Each row is a point. Examples show where two turns around zero, p and q, send a point. Write where each new point lands after one turn and then the other. Backwards means that the second turn is done in reverse. Each puzzle has new turns, and all numbers are rounded.
In the rows, zero is written as 128.

Turn p:
[161 163] => [156  89]
[138  80] => [ 79 127]
[ 86 141] => [149 167]
Turn q:
[ 81 138] => [ 90 157]
[160 162] => [172 145]
[144  84] => [124  81]
Where do these land?
p, then q: [189  96] => [66 98]
q, then p: [100 164] => [174 129]
q, then p: [ 85 121] => [148 167]
p, then q backwards: [167 125] => [135  89]
q, then p backwards: [ 99 134] => [115 101]

Turn p:
[117 144 164] => [130 167 138]
[101  94  32] => [138  53  55]
[124 129 158] => [118 155 137]
[160 111 143] => [102 120 156]
[139 162 142] => [152 143 154]
Turn q:
[ 59 159 143] => [ 81 164  78]
[121  86  88] => [112  72 131]
[185 167 140] => [191 156 139]
[ 87 143 147] => [ 96 155 106]
[171 110 111] => [160 100 154]
[145 104 138] => [128 121 158]
Where do these land?
q, then p: [108  56 154] => [100 193  93]
q, then p: [108 150 107] => [140  98 112]
q, then p backwards: [159 113 139] => [154 152 133]
q, then p: [112  95 101] => [ 96 128  96]
p, then q backwards: [173 159 113] => [176  98 122]
q, then p backwards: [107 196 154] => [ 60 139 159]

Turn p:
[104 108 104  98] => [ 91  99 115 137]
[ 96 146 151 119] => [105 161 121 145]
[131  94 132 126] => [116 110 154 121]
[154 152 123  96] => [128 132  95  93]
[ 95 151 129 225] => [188 156 154 205]
[188 118 128 104] => [140 111 128  66]
Turn q:
[174 113 142 154] => [154 104  85 140]
[168 129 180  74] => [194 179 117 143]
[ 90 142 130 131] => [100 136 153 140]
[148 154  78 166] => [ 85 108  85  97]
[ 57 127 119 119] => [ 93 130 191 131]
[129 102 118 124] => [142 110 138 115]
Where do these land?
p, then q backwards: [ 76 158 150 148] => [118 170 179 124]
q, then p backwards: [120 153 148 154] => [ 87 134 122 122]
q, then p backwards: [170 134 113 168] => [129 149  83  94]
q, then p backwards: [142 113 152  96] => [145 147 135 164]
p, then q backwards: [102 135 114  60] => [137 173  94 175]
q, then p backwards: [145  78  97  82] => [202 118 134 145]
p, then q: [142 125 122 188] => [158 119  79 149]

Turn p:
[111 155  97 153  91 150 154  97] => [110 109 106 118  82 153 133  83]
[130 151 105  79 159 176 147 175] => [137 178 103 126 148 192  94 149]
[106 144 141 118 152 102 113  81] => [ 99  82 143 104 129 121 120 156]
[122 152 108 176 152 124 132 150] => [101 118  99 152 163 136 135  99]
[127  84 113  92 139 115 125  95] => [172 103 134  89 127 122 128 154]
[127 120 147 181 106 133  95  75] => [108  91 173 116 116  98 140  78]
[169  93 167  98 135  89 157 140] => [148 165 126 114 133  85 164 180]
[151 133 132 132 121 112  93 170] => [133 150 128 164 147  95 102 126]
[109 119 144 124  96 150 137 170] => [144 156 141 171 107 150 137 126]
Turn q:
[109 108 115 136 105 170 149 133] => [ 92 100 144 120 105 155 133 119]
[154 176 118 153 148 122 117  96] => [114 156  91 145 175 129 107 135]
[ 95 101 117 181 112 133  93 103] => [ 95 116 177 173 138 130 111 155]
[181 103 179 103 164 128 147 136] => [170 175 141  96 134 135 142  74]
[149 134 142 139 175  98 126 130] => [170 156 125 130 163 136 126 131]
[ 89  91  77 112  89 153 132 138] => [100  62 151 112  88 127 111 139]
[112 120  99  99 105 128 103 129] => [120 105 130 118 101  98 105 145]
[140 150 130 131 115  84 142 112] => [140 119 102 148 156 100 142 118]
[167 155 158 181 170 133 145 172] => [163 172 103 158 142 197 137 113]
[ 88 135 126 128 138 127 129 110] => [113 120 136 120 142 124 145 162]
[125 135 148  45  86 132 127 149] => [131 127 106  89  64  76 152 114]
Where do these land?
q, then p: [109  97 125 152 128 104 141 154] => [139 159 148 120 138 115 163 110]
p, then q backwards: [105 132 139 136 139 110 153 150] => [104 155 137 154 120 122 137 131]
p, then q: [113 129 126 128 143 207 124 139] => [ 74 183 126 102 126 143 130 128]
q, then p backwards: [186 195 124 125 117 153 144 158] => [147 170  63 135 110 140 174 156]
q, then p: [144 111 121 127 149 160  43 156] => [ 96 149 163 176 109  99  69 109]
q, then p: [129 117 141  86 145 140 136 132] => [129 145 123 112 101 125 112 159]
p, then q: [136 100 146 149  47 103 139 141] => [122  96 105 189 156 106 151  83]
p, then q: [111 101 103 118 105 121 133 124] => [126 120 131 137 122 125 106  87]
q, then p backwards: [108 173 134 119 144  87 146  88] => [154 111 130 142 177  82 148 144]
p, then q: [141 122 137 150 143 105 126 135] => [152 118 129 125 154 134 137 137]
q, then p backwards: [127 131 111 119 148 118 123  31] => [177 145 151 147 196 107  87 120]

Turn p:
[104 123 118  98 146 130 120 109 191] => [111 129 170 103 136 122 127 131 188]
[ 99  81 144 153 100 112 174 107 147] => [172 134 102 134 167 137 168 149 168]
[189 182 167 136  63 171 120 146 118] => [ 69 165 108 170  76 151 171 146  79]
[132 131 105 129 103 127  98 118 117] => [126 101 128 148 100 133 133 109 131]
[135 149  84 152 147  99 160 168 120] => [153 149 114 119 126  64 122  97 106]
[111 117 131 152 152 132 100 128 138] => [124  95 125 114 129 113 113 153 137]
[156 106 108 104 159 145  97 119 146] => [119 128 140 110  95 141  81 128 156]
[167 183 121 149 163  70 132 147  66] => [151 140 141 170 128  79  86 112  46]
[ 85 120 156 103 129 168 170 100 104] => [106 133 109 117 196 175 137 116 132]
[103  88 146 104 119 127 110 138 133] => [146 107 142  96 128 163 142 139 137]
Turn q:
[152 158 128 154 130 131 111 156 153] => [129 118 140 124 103 122  95 116 169]
[146 161  94 108 114 170 122 205 166] => [ 92 127 104  74  82 122  91 160 183]
[165 111 142 124 115 148 150 108 111] => [139 117 108 142 118 177 139 127 116]
[ 71 129 170 118  97 101 119  76  87] => [166 144 174 122 142 118 162 123  51]
[112 147 145 127 149 123 108 105  83] => [171 142 159 135 146 125 157 140 129]
[134  75 134 146 114 100 123 147 125] => [138 117  99 134 158 124  88 113 102]
[110 128 171 101 145  92 138  96 128] => [151 120 129 132 132 102 178  96 100]
[126 151 119 129 114 113 137  31 124] => [115 165 175 165 121 159 175  92  98]
[135  78 111 106 137 106 106 136 115] => [133 145  91 116 179 129 121 118 123]
[139 139  88 149 139 132 173 160 135] => [ 99 133 101 164 102 115 107 158 151]
[120 131 106 146 153 191 122 190 181] => [ 75  79 127 100 123 115  95 167 186]
Where do these land?
p, then q: [159 122 180 100 126 166 144 117 142] => [119 114 157  97  98 115 131 180 153]
q, then p backwards: [150 120 134 143 126  93  93 129  94] => [137 104 115 114 146  95 165 115 108]
q, then p backwards: [ 63 118  59 118 136 121 113  96  83] => [132 178 200 124 147 117 189 128 156]
p, then q backwards: [176 113 132 127 115 139 174 149 141] => [149 150  93  91 110 104 134 131  95]
q, then p backwards: [147 116 169 149  99 159 138 158 174] => [117 108 102 126 144 152  59 132 101]
q, then p: [134 138 139 164 148 157 137 128 123] => [137 128 107 108 114 129 140 167 137]
p, then q backwards: [ 73 101  78 114 177  87  94 119 116] => [127 119 194 169 141 124  67 160 157]
p, then q: [ 57 136  84  97 134 117 104 148  82] => [137 123 108 142 187 167 188 103  93]
p, then q: [143 127 115 140 101 107  97  99 140] => [118 101 132 141 121 139  86 111 106]
p, then q backwards: [175 174 145 118 130 147 143 141 165] => [102 163  66 118 107 118 144 116 133]
p, then q backwards: [130 143 174 139 115 115 172 124 147] => [101 126  94 112 151 125 132 105  84]

Turn p:
[184 134 106 166 158 123 153  66 133 133 115] => [162 126 139 168  71 122 139 135 143 192 125]
[135 145 113  86 109 157  95 143 155 176 136] => [ 99 102 122  71 114 175 114 136 138 123 111]
[125 129 121 197 131 142  94 109 154  98 132] => [143 104 172 133  82  88 129 103 105 118 149]
[122 121 137 147 101 136 160 133 130 142  83] => [141 102  79 150 127 133 142 111 108 126 129]
[117 118 112 113 140 163 127 125 126 107 146] => [119 157 141 131 110 143 115 114 140 102 132]
[140  97 154 126 136 110 151 132 114 145 148] => [151 124 125 142 166 128 125 126 164 138 128]
[123 126 132  60  99  97 142 124 135 149 143] => [126 153  91  81 160 137 129 143 151 136  92]
[107 147  95 164 123 164  83 107  97 127 128] => [ 78 116 152 141  88 111  92 100 105 131 133]
[114 133 151  92 160 146 129  87 128 171 131] => [105 124 141 138 129 158 146 120 163 137  69]
[ 90 168 124 144 107 129 142 191 110  88 140] => [ 86 147 111 121 151 106 146 128 100  92 192]
[165 118 161 134 128 122 111 132 135  99 113] => [170 128 155 125 144 139 134 123  97 140 136]
[115 101 128 108 145  48 148 186 120 101 121] => [156 151 108 135 191  97 125 197 122 100 142]
Turn q:
[107 115 136 109 113 137 141  82 127 125 122] => [118 107 139 126  99 144 151 156 142 144 140]
[146 123 141 149 157 162 139 108 140 123 120] => [114  98 137 150 116 152 123 118  98 115 117]
[117  49 198 156 121 130 108 105 120 112 121] => [117 121 194 167 157 156 124 185  99 166 139]
[137 138 148 127  87  71 144 150 141 143  98] => [184 146 144 132 156 129 136 137 172 102 145]
[ 82 150 111 139  73 117 102 125 158 173 156] => [101 156 119  88 133 147  93 132 188 126 175]
[149 148 112 125 135 160 150 130 122  81 119] => [129 121 138 110  96 116 148 113  96 103  95]
[169 127 107 124 172  90  86 148 134 124 112] => [147 128 106 169 145  66 104 114 109 114 136]
[101 138 170 100 182 117 185 156 148 104 179] => [108  72 131 106 190 123 171  96 144 147  78]
[170 189 110 131 134 117 124 131 126 117 150] => [148 112  90  93 128 104 106 120 115  85 114]
[129 137 100 101  86 165 140 114 107 160 126] => [134 152 104 110  71 156 124 136 153 141 116]
[ 90 144 115 159 150 150  90 148  96 157 126] => [115 156 104 115 134 143 107  91  94 161 165]
[130 103 133  94 129 129 109 177 121 107  89] => [157 157 164 149 123  90 132 106 127 158 112]
[158 101  96 133 123 142 128 104 139 115 161] => [ 87 131 116 140 109 119 118 161 122 106 101]
[107 130 115 143 130 105 147 114 112 151 114] => [133 137 104 135 134 147 156 130 134 125 159]
Where do these land?
p, then q: [163 141 143 193 127 140 143 157 146 111 124] => [105 129 106 127 158 154 124 182 128 124  81]
q, then p backwards: [141 110 154 105 116  71 155 141 152 109 138] => [110 104 164 128 167  82 137 134 143 144 151]
q, then p backwards: [ 31 149 139 105  91 114 134 161 129 142 143] => [167 165 159 104 103 128 145 123 130 136 218]
q, then p backwards: [148  96 153 107 118 123  86 146 127 112 128] => [142 110 118 138 150  86  99 106 104 117 132]
p, then q: [156 122  37 104 133 127 123 117 141 147  85] => [147 216 143 106  98 117  82 115 142 131 129]
p, then q: [140 116 157 160 137 152 144 134 145 161 128] => [ 94 122 145 163 125 151 129 152 128 114 107]
q, then p: [ 98 143 127 143 117 140 131  90  45 126 122] => [ 84 148  84 119 142 172  99 122 165 145 159]
p, then q: [165 134 120 170 144 119 103 108 143 141 141] => [144 136 141 149 155 152  99 159 158 141 119]
p, then q: [156 145 152 107 125 151 125 103 145 125 130] => [145 107 127 129  94 164 127 126 141 135 113]
q, then p backwards: [151 106  72 127 137 155 124 100 115 117 141] => [ 93 157  78 126 130 132 136 112 126 125  92]
p, then q: [144 143 129 108 154 115 140 152 132 136 141] => [119 127 133 123 143 134 123  91 138 131 100]
p, then q: [ 44 130 152 107 136 129 127 128 115 108 114] => [134 112 145 111 131 109 194 111  89 116 165]

Turn p:
[184 121  52  71 142 199 156 133  88 183 145 141] => [100  33 105 138 135 147 189 119  78 193 170 114]
[118 104 195 160 145 136 145 115 133 131 132 162] => [146 131 116 142 135 116 106 197 154  92 139 127]
[192 113  99  81 130 176 113 170 108  96 109 109] => [153 106 107 131 114 131 211 109  64 142 107 138]
[131 141 193 133 157  87 167  95 159 140 138  94] => [ 95 186 139 168 134 143 107 165 140  94 135  79]
[ 76 155 188 120 133 151 147  70 106 106 130 138] => [128 143 112 113 212 134 120 153 166  82 136 111]
[ 98 143 195 100 114 111 101 134 148 145 157 133] => [133 171  89  93 131 107  96 148 141 123 122  78]
[137  96 102 146  94  83 116 113 140  96 157 141] => [120 126 174  83  83 148 123 133 147 120 105 142]
[171 131  61 117  88 186 106 150 116 121 129  71] => [128 118  97 116 111 182 180  73  81 169 127 171]
[100 102 121 161 104  67 148 149  89 160  88 125] => [ 69 121 140 146 117  83  81 127 134 127  94 177]
[173  98  39 101 107 189  62 129 154 141  74  99] => [139 122 113 108  81 121 213  57  94 166 187 186]
[ 66 109  89 135 138 128 167 163 150 113 130 145] => [142  79 147 129 122 123  71  92 108  87 136 133]
[ 90 154 180 137 195  77 113 101 113 112 151 140] => [138 147 141 155 152 106 109 139 205 101  97  68]
[116 189 185 130 112  85 136 104 159 111  94 165] => [145 198 175 115 179  93  96 160 133 126 128 112]
[141 137  94 201 133 117 113 168 128 138 158 129] => [156 113 136 157  85 157  90 120 148 172 106 156]
Turn q:
[154 161 108 127  90 161 109  87 166  83  98 102] => [154  96 136 159 104  97 126 121 199 173 109 121]
[154 136 170 164  74 114 121 153 167 161 129 141] => [130 170 152  87  93 155 159 139 157 157 160 105]
[ 71 149 106  94  96 127 167 174 155 173  86 134] => [143 121  49 109 131 178 129 128 116 149 127  61]
[171  51 152 143 141 147 127 136 131  67 137 139] => [118 173 161 146 111  71 108 191 113 136 112 161]
[125 136 154 170  72 178 117 173 149  94 175  77] => [ 64 145 169 152 122 124  96 151 174 177 171  83]
[106 146 152 108 139 148 180  95  97 133 125 125] => [107  77  91 140 137 120 161 138 107 126 151 145]
[164 158 144 155 105  81  67 202  99 103 131 125] => [103 158 208  82 104 115 114  79 110 144 110  80]
[ 99 117 114 108 107 147 157  89 129  85 168 141] => [105 126 104 203 129 110 151 143 141 109 126 125]
[156 112  82  87 134 117  95  90  58 182  76 135] => [219  64 155 124 125 149 125 119  77  90 109 136]
[143 158  85  99 182 167 138  87 115 152 141 146] => [135  79 109 161 131 168 120 107 121 119 103 195]
[112 134  87 157 178  61 168 133 181 115 152  95] => [121 184  64 120 136 100  86  65 150 102 151 152]
[ 79 140 149 176 181 149 117 124  78 164 140 165] => [ 72  93 136  82 157 167 134 146 121  65 121 155]
[130  64 160  74 165  67 101 121 139 151 106 138] => [194 177 129 101 185 109 155 137  77 118 114 147]
Where do these land?
q, then p: [142 120  46 197 140 189 136 165 137 174 136 128] => [206 141  71  51 106 127 152 100 132 146 149 163]
p, then q backwards: [162 154 139  82  79 122 115 152 114 136  80 132] => [144 114 187  88 161  99 141 160 130  98 115 137]
p, then q backwards: [127  97  91 183 183 144  95 195 107 170 144  68] => [162 186  41  98 114 153 192  97 152 103 140 137]
p, then q: [110  87 105 192 178 152 148 210 120 153  94 160] => [154 189 199 105  68 116 121 160 141  59 117 121]
q, then p backwards: [137 172 168  98 124 110 172 120 140 124 157 110] => [150 137  91 102 132 158 103 116 120 172  95 100]
p, then q backwards: [112 102  65 127 210 168 104 221 132  97 140 127] => [161 177  41  70  98 100 146  70  84 130  85 118]
q, then p: [123 147 135 101  92  90 137  84  73 122 158 147] => [ 98 118 154 142 148 178 119 167 135  79  99 151]
q, then p backwards: [100 183 162 137 118 116  84 128 145  80 111 150] => [127 140 115  87 138  78  89  97  71 113 138 127]
q, then p backwards: [136 106 178  98  98 109 111  89 160 129 173 155] => [189 150 144 133 154 138 108  82 130 104  81 113]
q, then p backwards: [132 120 107 124 132  72 138  91 161 130 118 127] => [104 127 144 132 145 152  75 139 144 104 102 115]
p, then q: [171 125 154 141  85 127 142  92 112  74 118 110] => [ 80  98  88 109 111 134 141 144 100 168  90 128]
p, then q: [137 126 156 105 154 140 134  35 126 154 122 139] => [ 68 172  78 143 162 133 104 107 131 146 155 139]
p, then q: [ 76 125 158  78  72 125 148  82 136 121 113 112] => [ 99 109 103 166 190 106 135  84 107 130  80 128]

Turn p:
[142 120 119 139 144 144 137 135 123 112 139 153 150 134] => [128 120 115 127 143 149 160 123 110 118 142 129 120 135]
[147 146 104 128 123 124 140 140 180 121 136 138 132 115] => [126 127 110  92 151 115 159 136 137 132 117 137 156 110]
[137 101 134 127 106 131 137  85 171 136 139 126 102 130] => [160 134 152 125 165 124 112 137 152 144 143 145 142  96]
[140 130 138 122 116 114 135 148 122 122 129  43 136 136] => [127 125 109 167 123 116 108 130 146 140  62 160 126 142]
[ 73 112 104 155 139  99 127  91 121 173  31 147 148 154] => [117 147 131 143  43 152 111 110 119 129 159 111 116  32]
[143 109 104 111 140 140 135 134 128 150 142 139  83 116] => [130  81 131 112 151 101 114 126 130 142 152 122 120 125]
[125 137 110 135 129 142 142 138 108 119 146 152 135 127] => [118 112 116 122 126 142 144 135 113 122 152 130 136 150]
[ 98 139 147 114  93 110 124 128 113 121 135 150 135 133] => [112 150 162 140 108 126 130 141 128 113 140 124 154 147]
[145 142 142 121 138 139 142 111 117 114 138 131  87 132] => [129 123 132 115 144 128 118 147 158 136 146 131 100 151]
[123 145 150 138 144 131 138 132 121 154 136 142 153 141] => [109 145 130 127 120 149 140  97 122 150 137 125 127 141]
[142 143 143 118 124 149 123  97 111 122 129  86 149 107] => [141 151 104 154 142 143 105 151 129 151 104 110 123 146]
[138 119  92 128 122 135  51 134 124 120 127  88  95 142] => [193  85 137 117 101 109 109 138 125 117  82 111 119 133]
[147 136 149 126 116  99 136 134 110 120 131 146 151 115] => [ 94 149 147 132 136 134 143 145 106 127 117 131 123 138]
[ 97 116 143 159 130 127 125 144 142 130 135 152 112 110] => [124 139 136  99 131 125 108 101 116  98 149 140 140 127]
[134 128 151 119 130 152 141 153 133 122 121 140 141 126] => [106 130 121 134 150 139 140 109 140 111 126 113 131 137]
[117 126 117 108 154 112 114 143 125 113 133 116 139 130] => [135 130 114 140 113  96 146 122 117 120 118 126 116 137]
Turn q:
[113 118 120 133 113 111 126 122 131 102 115 118 139 142] => [149 135 127 127 130 112 128 135 144 116 147 116 152 130]
[163 146 104 155 106 138 144  96 128 164 151 133 113 131] => [143  99 114 104 140 167 136  98 101 153 128 153 135 146]
[118 146 141 115 157 139 129 117  95 125 131 122 169 147] => [136 175 148  96 138 126 116 141 121 114 112 136 114 115]
[145 145 142 142 127 155 152 136 117 145 112 119 105 149] => [147 113 124 107 115 119 129 115 114 143 130 135  84 140]
[122 163  88 129  99 136 124 167  92 101 100 163 150 120] => [161 127 106 140 132 120  63 106 138  89  91 112 130 140]
[142 133 123 143  99 132 145 139 164 157  81 134 135  89] => [140  81  85 145 145 151 124 159 135 137 123 105 107 144]
[ 98 121 131 127 147 131 125 103 168 117 163 153 133 127] => [ 98 145 144 125 100 152 143 149 144 135 122 136 164 148]
[121 119 145 126 128 120  87 133 109 120 174 129 146 138] => [126 171 147 148 135 119 148 109 130 132 105 144 152 110]
[137  99 103 119 145  73 150 133 102 135 105 100 125 108] => [101 115 124 125 183 108 106 124 129 120 177 113 127 109]
[120 143 127 127 170 131 141 149 143 135 107  98 152 137] => [123 143 148 109 137 118 115 158 115 141 128  86 103 133]
[107 122 145 123 143 100 118 121 120 141 127 113 111 134] => [115 124 159 132 145 104 139 138 134 131 141 144 127 125]
[123 119 128  98 104 148 112 118 156 145 146 102 108 127] => [130 101 130 135 103 126 147 144 112 156 122 137 150  95]
[147 102 113 138 115 163  92 110 114 128 131 138  78 136] => [144 117 126 166  93 138 130 101  95 130 153 167 131 125]
[151 133 132 109 154 108 140 127 140 137 113 149 121 153] => [120 118 159 116 126 154 124 118 150 124 144 115 101 122]
[137 124 152 140 115 130 112 123 120  89 157 131 112  92] => [108 135 103 148 118 116 166 108 118  97 114 139 145 133]
[103 116 154 123 127 134 151 153 150 107 136 145 150 118] => [107 149 106 126 108 117 133 146 167 131 109 111 127 135]
Where do these land?
p, then q: [130 129 107 138 147 137 117 117  74 125 102 116 119 128] => [145 112 114 162 112 100 122 100 107 145 141 142 139 121]
p, then q: [133 131 117 140 104  81 180 151 145 116 119 121 111 155] => [103 122 108 148 112 141 112 149 193 121 110 132 134 154]
p, then q: [132 137 111 139 136  50 137 182 138 114 140 109 119 103] => [125 109 141 138 149 113  84 130 202  82 135 144 132 129]
p, then q: [114 130 101 124 133 145 114 119 138 135 155 146 108  99] => [117 149 142 123 150 134 127 107 123 135 129 119 141  85]
p, then q: [120 100 154 117 102 131 120 107 142 121 116 117 143 115] => [130 143 131 136 143 130 147 135 103 105 111 107 112 154]
p, then q backwards: [138 140 115 145 124 132 152 107 143 133 124 124 170 111] => [140 101 123 127 120 145 125 112 134 143 155 118 160 107]
q, then p backwards: [137  98 115 109 126 146 125 147 135 129 207 144 159 149] => [112 162 151 145 119 117 139 116 165 183 106 111 175 134]
q, then p: [134 123 187 116  95 129 111 125 132 151 113 157 110 177] => [106 126 155  87 190 138 123 131 156 131 141 142 134  92]
q, then p: [139 138 106 141 140 137 112 111 139 122 127 113 120 140] => [125 124 136 152 134 151 126 131 124 137 122 127 119 156]
p, then q: [132 128 139 140 141 142 136 108 137 116 103 125 132 113] => [117 114 133 134 115 130 117 129  95 119 116 116 135 135]
q, then p backwards: [128 130 140 135 109 134 121 202  94 123 114 109 120 160] => [116 103 142  87 177 115  93 120 142 147 123  89 112 127]
p, then q: [141 134 135  97 143 148 127 116 122 125 120 138 118 105] => [113 124 153 125 134 106 132 127 105 147 138 109 135 126]
p, then q: [129 131 104 132 146 128 114 126 139 177 135 114 112 116] => [127 114 133 144 163 146 126 137 122 137 140 151 134  91]
q, then p backwards: [123 140 109 117 126 118 117 131 120 119 109 147 147 150] => [116 117 148 135 108 144 106 114 136 123 119 121 108 130]
p, then q backwards: [117 108 184 126 132 133 128 107 134 118 102 176 110 111] => [147 115 125 114 184  90 128 129 104 108 106 131 153 148]
p, then q: [126 148 127 136 122 146 113 112 106 134 146 110 121 125] => [160 131 141 140 124 136 125 116 118 150 127 126 118 110]
q, then p: [102 131 126 124 149 141 152 108 139 119 144 108 157 118] => [102 123 116 146 103 107 146 122 135 126 116 107 149 149]
